Each row of a before or after table is a point. The points were changed in one or more steps. Then noise was added and the rows were shuffled. The steps act on how far a point lies along the listed directions, d1 being the first. Name the steps. A step turns or swaps two directions, mirrors them in a line or flattens them onto one, adds a multiple of one to another, or multiplies one. Angles are multiples of 10 degrees, from the lower direction toward the higher: turns from -170 to 170, lines from 10 to 170 but not 90. Use the fewest steps. Two steps may share a direction if one is a turn and the other turns, adds or multiplies; they go together, in the order done. Otherwise the lowest direction goes first.

Directions:
(1): [-0.27 -0.31 -0.55]
(2): [ 0.17  0.54 -0.38]
Before:
[[-0.10  0.06 -0.32]
 [ 0.51  0.36  0.48]
 [ 0.09 -0.04  0.19]
 [ 0.14 -0.05 -0.41]
 [ 0.03 -0.37  0.17]
 [-0.12 -0.02  0.32]
 [ 0.36  0.23  0.45]
 [-0.17  0.09  0.03]
 [ 0.30  0.40 -0.23]
 [-0.43 -0.64 -0.32]]
After (10 x 3):
[[ 0.35  0.26  0.43]
 [-0.22 -0.27  0.51]
 [ 0.50  1.01 -0.67]
 [ 0.01  0.29 -0.49]
 [ 0.03 -0.17  0.31]
 [-0.16  0.09  0.06]
 [ 0.57  0.55  0.37]
 [ 0.23  0.23 -0.59]
 [-0.11 -0.81  0.51]
 [-0.58 -1.19  0.04]]
Steps: multiply d2 by 2.5

Directions:
(1): [ 0.19 -0.55 -0.02  0.27 -0.72  0.12]
(2): [-0.65 -0.19 -0.66  0.20  0.06 -0.04]
(3): [ 0.08  0.73 -0.33  0.00 -0.54 -0.02]
(4): [ 0.47  0.07 -0.34  0.47  0.35  0.51]
Before, 9 rows:
[[-0.12  0.03 -0.31  0.08 -0.44 -0.06]
 [-0.01  0.36 -0.30  0.10 -0.19 -0.22]
 [ 0.04  0.52 -0.45  0.14 -0.01  0.24]
 [ 0.13 -0.28 -0.23  0.34  0.13  0.09]
 [-0.41 -0.63 -0.08 -0.08 -0.37 -0.25]
 [ 0.28  0.18  0.43 -0.19  0.00 -0.18]
 [ 0.41 -0.19  0.39  0.03 -0.05  0.26]
 [ 0.31  0.57 -0.39  0.13  0.29  0.14]
 [-0.37 -0.48  0.06 -0.09 -0.21 -0.26]]
After (9 x 6):
[[ 0.83  0.31  1.01 -0.35 -0.12 -0.14]
 [ 0.22  0.98 -0.47 -0.03  0.11  0.00]
 [-0.15  0.68 -0.60  0.12 -0.45 -0.24]
 [-0.75 -1.04 -0.51  0.18 -0.22 -0.15]
 [-0.17  0.95 -0.83  0.11 -0.24  0.15]
 [ 0.91 -0.17  0.95 -0.12  0.12  0.30]
 [-0.30  0.23 -0.74  0.23 -0.60 -0.02]
 [-0.57 -0.87 -0.17  0.09 -0.08 -0.19]
 [-0.09 -0.40 -0.36  0.38  0.38  0.08]]
Steps: turn d1 and d4 by 20 degrees; multiply d2 by 2.5; multiply d3 by 2

Directions:
(1): [-0.48  0.14 -0.66  0.11 -0.55 -0.44 -0.06  0.25]
(2): [ 0.10  0.31 -0.05 -0.79 -0.41  0.49 -0.31  0.12]
Before:
[[-0.30  0.06 -0.32  0.04 -0.55 -0.23 -0.28  0.29]
 [ 0.03  0.34  0.00 -0.16 -0.28  0.22 -0.01 -0.01]
 [-1.10  0.25 -0.77  0.37 -0.79 -1.10  0.16  0.57]
 [-0.13  0.52  0.02 -1.31 -0.96  0.72 -0.33  0.31]
 [ 0.98 -0.08  0.90 -0.01  0.41  0.76  0.02 -0.13]
 [ 0.20 -0.17  0.27 -0.46 -0.16  0.39 -0.20  0.06]
 [-0.13  0.20 -0.13 -0.91 -0.65  0.35 -0.27  0.22]
 [-0.13  0.32 -0.68 -0.29 -0.63 -0.32 -0.30  0.26]
 [ 0.03 -0.14  0.28  0.15  0.28 -0.03  0.27 -0.26]]
After (9 x 8):
[[-0.11 -0.04  0.04  0.17  0.06 -0.23  0.25 -0.17]
 [ 0.07  0.14  0.20 -0.89 -0.32  0.51 -0.21  0.11]
 [ 0.04  0.34  0.14 -0.09 -0.18  0.28 -0.06 -0.04]
 [ 0.09 -0.13  0.09 -0.45 -0.28  0.31 -0.25  0.11]
 [ 0.32  0.15 -0.05 -0.30 -0.08 -0.01 -0.24  0.02]
 [ 0.12  0.46  0.36 -1.31 -0.66  0.91 -0.28  0.17]
 [-0.03 -0.08  0.15  0.10 -0.10  0.05 -0.24  0.11]
 [ 0.39  0.17  0.08 -0.03 -0.39  0.28 -0.09  0.17]
 [-0.39 -0.06  0.27  0.45  0.20 -0.53  0.34  0.14]]
Steps: flatten d1 and d2 onto the line at 100 degrees
